Each row is a point. Examples show where two turns around zero, p and q, send a point. Where does a point land after both, in the order given? Backwards means that the second turn is done in reverse. Each puzzle has new turns, and all numbers are rounded.

Turn p:
39 -41 18 => -12 -7 58
17 23 5 => 22 -19 -1
28 -4 9 => 7 -16 24
-46 8 -35 => -24 16 -51
-39 14 3 => 7 27 -30
Turn q:
-30 -10 -31 => 6 39 -20
-20 -33 23 => -24 24 29
35 0 21 => -16 -36 9
37 35 -32 => 20 -37 -43
-10 41 5 => 41 -10 6
-13 -32 14 => -25 20 19
Where do these land?
q, then p: 7 -25 13 => 5 27 -11
p, then q backwards: 15 39 31 => -12 51 0
q, then p: -13 28 17 => 13 -12 31
p, then q: -2 -8 -66 => -2 65 -12
q, then p: -7 -33 4 => 15 19 -24

Turn p:
-25 10 -7 -5 => -19 5 17 -11
-22 30 -38 23 => -32 -4 -6 -48
12 -3 11 12 => 2 -5 -16 11
5 0 25 14 => -8 -1 -16 23
26 -12 3 -62 => 52 32 28 11
4 -24 5 18 => 4 -27 -7 13
Turn q:
-4 -13 11 -10 => -4 -2 20 1
7 -8 12 16 => 11 1 5 19
-16 31 -2 5 => 6 25 -17 -17
-30 4 -2 -11 => -19 20 6 -15
-34 2 -21 8 => -29 24 -14 -1
76 -17 2 -8 => 35 -69 1 13
Where do these land?
p, then q: 12 7 -17 -8 => 5 -15 0 -17
p, then q: -21 37 -10 -18 => 7 25 8 -39
q, then p: -23 -22 -6 23 => -37 -7 -10 -8
q, then p: 28 -22 35 35 => 4 -22 -54 16
q, then p: 4 0 -2 -32 => 11 4 24 18

Turn p:
-12 12 7 -25 -24 11 => 23 -10 0 29 -12 -6
24 14 -12 18 -74 -10 => 4 -13 -21 13 5 -77
17 -2 -24 -22 4 33 => -12 -1 30 32 19 3
-46 -47 -2 -10 69 -31 => -35 35 -17 -20 -31 78
-13 17 -3 22 -16 14 => 12 2 18 -9 -15 -25
-2 -43 41 14 49 -7 => -25 -25 -9 -43 -6 55
39 25 23 -4 -12 -9 => 25 -21 -15 -4 37 -14
-7 24 -29 7 3 0 => 7 32 15 1 3 -14
Turn q:
33 -44 -36 -29 13 -4 => 32 -14 3 8 -26 -59
-44 24 21 17 28 26 => -9 -3 -40 -28 6 47
-29 3 11 13 -34 -34 => -25 -5 45 -11 -2 26
13 10 -15 -28 -7 34 => 31 2 -17 35 -6 4
6 -29 27 36 -28 -27 => -24 35 42 -27 0 -10
42 -13 -44 2 6 -5 => 31 -10 8 9 19 -49
-21 49 37 -11 22 8 => -37 -6 -41 13 8 40
Where do these land?
q, then p backwards: 39 27 -23 -7 -48 21 => 9 41 -26 -52 -2 22
q, then p: 20 -5 11 -48 13 2 => -16 16 -15 -13 -17 -42
p, then q: -45 -50 29 -12 -4 38 => 29 52 38 -12 -31 29
q, then p backwards: -2 22 38 8 3 -42 => 21 -47 -28 10 14 7
q, then p: 21 13 -33 39 38 4 => -23 32 -12 2 34 43
q, then p: -43 9 13 -8 -11 -11 => -2 -28 23 18 -28 0
p, then q backwards: 11 -16 -35 28 9 -11 => 15 -6 35 24 7 -22
